Each row is a point. To make a cloud, some directions were put in groups of two or more. Within a group, all points are equally far from the middle, so they leave a hole (a ring in 2 directions, a hollow ball in 3). The other directions are filled evenly. Then the cloud was stretched, turned, moved and blurred a little. How many holes are there, and how many directions does each take, smallest first?

Cloud (22 x 3):
[[ -3.4  26.5  13.8]
 [  9.1  36.3   4.3]
 [ -2.7 -10.0 -14.6]
 [ 29.0  -3.2 -11.2]
 [ 24.3 -12.9   2.3]
 [ -9.1   0.0 -25.9]
 [ -3.4  -9.3  12.8]
 [-19.7  18.2   5.7]
 [  1.6 -23.5 -25.2]
 [ -0.5  -2.3 -10.8]
 [ 23.4   4.3 -30.4]
 [ -7.1  10.2 -22.0]
 [ -3.9 -22.5  18.4]
 [ 10.8  12.0 -10.1]
 [ 26.5 -12.7   4.7]
 [ 18.5  40.9  12.5]
 [-10.4  33.3  23.7]
 [ 17.4  17.6  14.7]
 [ 30.7   1.9 -19.6]
 [ 27.7  -1.6   7.9]
 [ 14.9  24.8  18.1]
 [-23.4   1.8   0.3]]
Holes: 0

Cloud:
[[-13.3 -23.1  15.4]
 [ -7.8 -15.0  27.1]
 [ -4.9  -7.7 -18.0]
 [ 27.0   6.5  -8.8]
 [ -3.3 -30.9  12.2]
 [ 11.5  15.2  24.4]
 [ -8.0 -24.9  18.9]
 [ -5.2  20.0   1.6]
 [ 32.4  -9.3  -1.5]
 [ 22.5 -21.6  20.7]
 [ 27.7   1.1  24.1]
 [ 22.4  -0.2  29.0]
 [ 23.2 -14.7  26.5]
 [ 23.7  13.6  -8.1]
 [ 16.5 -30.3   6.6]
 [ 16.8  15.8 -10.3]
 [ -9.7  -0.3 -15.6]
 [ -3.8  -9.8 -18.3]
 [ -2.5  -8.4 -18.8]
 [ 28.4 -19.2   0.3]]
Holes: 1 (3)

Cloud:
[[-12.2  -5.2  25.3]
 [-16.9  23.0  -7.4]
 [  0.6  18.1 -15.2]
 [ 13.8  -8.8 -22.1]
 [ -4.7 -38.7 -15.8]
 [ 14.5  -5.6 -10.9]
 [-11.4  19.9 -12.9]
 [  7.7 -32.3 -18.8]
 [-20.4  -4.8 -39.3]
 [ -0.4 -31.0  -6.4]
 [-20.5   1.8 -30.0]
 [ 10.0   1.0  22.6]
 [  3.5 -11.8  14.1]
 [ 13.4 -15.0 -30.5]
 [  3.4  -3.4  25.0]
 [ 14.2  17.9   4.2]
 [-29.0   7.7  -1.1]
 [-28.6  14.1   6.3]
 [ 10.5   2.0 -21.3]]
Holes: 1 (2)
